Every row gives one point. Each copy is the shape, with its points in the same order, stretched, turned, moved and blurred by noise. Some copies are also mirrored. Which?
In the rows, zero is written as 128.

Shape:
[[126  95 196]
 [168 170 111]
 [111  76 161]
 [155 152 126]
 [139 130  95]
 [ 70 135 114]
 [106 136 117]
 [ 96 150 150]]
Copy 1, 8 rows:
[[149  82 175]
 [113 187 137]
 [166  81 135]
 [122 160 134]
 [134 160  98]
 [103  97  83]
 [115 121 104]
 [ 92 101 131]]
Copy 1 is: only turned
Copy 2:
[[ 56  81 157]
 [198 115 127]
 [ 53 120 141]
 [167 116 134]
 [157 153 116]
 [131 183 189]
 [138 157 157]
 [130 135 192]]
Copy 2 is: only turned

Shape:
[[189 100 102 110]
 [121 174 170 108]
 [109 114 150 143]
 [115 164 101 131]
 [122 146  85 181]
 [ 75  90 130 148]
 [ 89 193 159 131]
 [122  93 130 103]]
Copy 1 (8 x 4):
[[175 102  93 133]
 [111 161 172 150]
 [ 94 107 129 134]
 [108 178 112 134]
 [ 92 161  84  89]
 [ 77 100 102 147]
 [ 79 187 167 140]
 [129  98 115 171]]
Copy 1 is: mirrored
Copy 2, 8 rows:
[[141  93 117 208]
 [170 100 144  77]
 [104 123 152 116]
 [179 144 158 124]
 [154 154 201 155]
 [ 75 159 144 117]
 [177 131 171  53]
 [105 121 108 143]]
Copy 2 is: only turned

Shape (9 x 6):
[[106 102 184  83 119 134]
 [ 76  93 152 108  85 143]
 [128 175  99 154 152  89]
 [116 113 151  85 113 171]
 [187 138  95 148 143 102]
 [115 135 183 138 114 175]
 [165 150 127 174 157  87]
 [121 110 135 133 167 151]
 [139 161 163 126 147 154]]
Copy 1:
[[ 96 105 144 158  84 195]
 [101  77 157 183 101 139]
 [159 158 141 116 177  98]
 [ 88  85 127 127 106 165]
 [169 141  87 112 191 134]
 [140  81 156 108  95 148]
 [191 147 138 109 175 132]
 [123 102 160 106 170 155]
 [147 116 140  86 120 145]]
Copy 1 is: mirrored
Copy 2:
[[135  70 118 171  95 143]
 [120  79  83 147 108 115]
 [119 167 161 130 168 126]
 [108 100 144 138  84  96]
 [110 201 140 174 130 113]
 [140 116 138 115  66 157]
 [124 191 142 162 133 162]
 [ 71 148 153 147 103 141]
 [138 133 168 124  91 154]]
Copy 2 is: mirrored
Copy 3 (9 x 6):
[[117  59 149 158  54 161]
 [ 87  39 130 145  59  95]
 [110 152 190  93 192 138]
 [ 96  84 105 154  68 148]
 [137 211 152 131 173 113]
 [158  77 113 105  67 146]
 [172 175 179 105 175 132]
 [140 106 109 162 130 158]
 [150 120 136 108 109 184]]
Copy 3 is: mirrored
Copy 4, 9 rows:
[[106 141 188 147 176 109]
 [113  89 192 142 193 134]
 [ 98 146  51 158 137 117]
 [110 133 191 112 146 136]
 [161 138  67 117 105 114]
 [124 163 159 106 182 179]
 [153 159  42 146 132 127]
 [127 140 136 157 111 167]
 [107 193 121 120 142 150]]
Copy 4 is: mirrored
